Rows are points. The ring and each string are closed loops that go straight from each point to the next, and from the last back to the first. Before rounding, they use only three directions, however many columns there are. Count how often each string passes through the ring. Passing back the other way cancels.
In the rows, 128 means zero.

Ring (7 x 4):
[[ 82 160 162  78]
 [ 95 121 154 100]
 [124 102 130 125]
 [142 118 115 131]
 [159 147 118 137]
 [158 186 141 130]
 [112 185 158  94]]
String (24 x 4):
[[102  78 131 114]
 [152  92 133 154]
 [159 124 138 151]
 [109 126 125 103]
 [112 109 104 105]
 [144 111  92 129]
 [176 141 124 156]
 [174 151 139 155]
 [127 148 135 114]
 [128 165 123 106]
 [174 195 132 139]
 [184 216 144 143]
 [163 172 151 142]
 [123 153 142 110]
 [ 85 182 149  69]
 [ 67 194 163  53]
 [112 176 167 100]
 [120 155 155 110]
 [ 82 148 151  79]
 [ 35 135 161  45]
 [ 62 121 168  75]
 [129 127 160 130]
 [123 135 144 117]
 [ 87 106 137  93]]
Times through: 5

Ring:
[[121 141 158 119 101 113 133 150 130]
 [117 141 172 122  78 128 106 146 137]
 [119 133 163 122  96 122  96 128 139]
 [122 127 146 124 129 114 102 111 134]
 [127 123 127 127 167 107 121 100 121]
 [130 123 114 128 191  99 141 100 112]
 [132 123 107 124 202  86 160 105 110]
 [131 126 112 118 187  78 169 120 117]
 [126 134 137 117 139  93 154 140 125]]
String:
[[132 122 112 112 185  66 170 121 124]
 [131 126 114 110 178  65 178 131 124]
 [127 134 130 114 150  84 169 144 122]
 [123 140 147 124 125 114 143 143 119]
 [123 136 146 124 128 114 133 134 122]
 [124 133 145 115 123  96 137 138 134]
 [119 142 167 116  83 113 127 157 137]
 [113 152 190 121  41 139 109 173 138]
 [117 147 172 129  82 141 112 150 125]
 [120 140 158 127 107 129 118 138 124]
 [123 130 145 118 126 103 123 126 134]
 [118 130 164 114  88 108  97 131 151]
 [121 130 154 118 109 108 106 125 141]
 [118 126 165 116  88 112  79 119 155]
 [118 133 164 126  97 131  87 121 137]
 [121 134 154 129 117 130 104 121 127]
 [123 133 144 126 134 117 121 122 124]
 [126 124 133 121 152  98 122 109 131]
 [128 116 122 123 175  94 114  89 130]
 [128 122 122 132 180 113 117  90 115]
 [126 132 133 136 162 127 125 109 108]
 [126 131 133 129 155 114 132 116 115]
 [129 121 119 119 176  86 141 107 125]
 [133 117 101 122 213  77 156  95 115]
 [138 114  82 123 249  66 178  88 104]
 [131 130 114 130 192 102 160 113 103]
 [133 126 106 125 205  87 172 113 105]
 [126 135 133 129 155 113 146 127 111]
 [127 128 130 120 156  94 142 121 124]]
Times through: 5
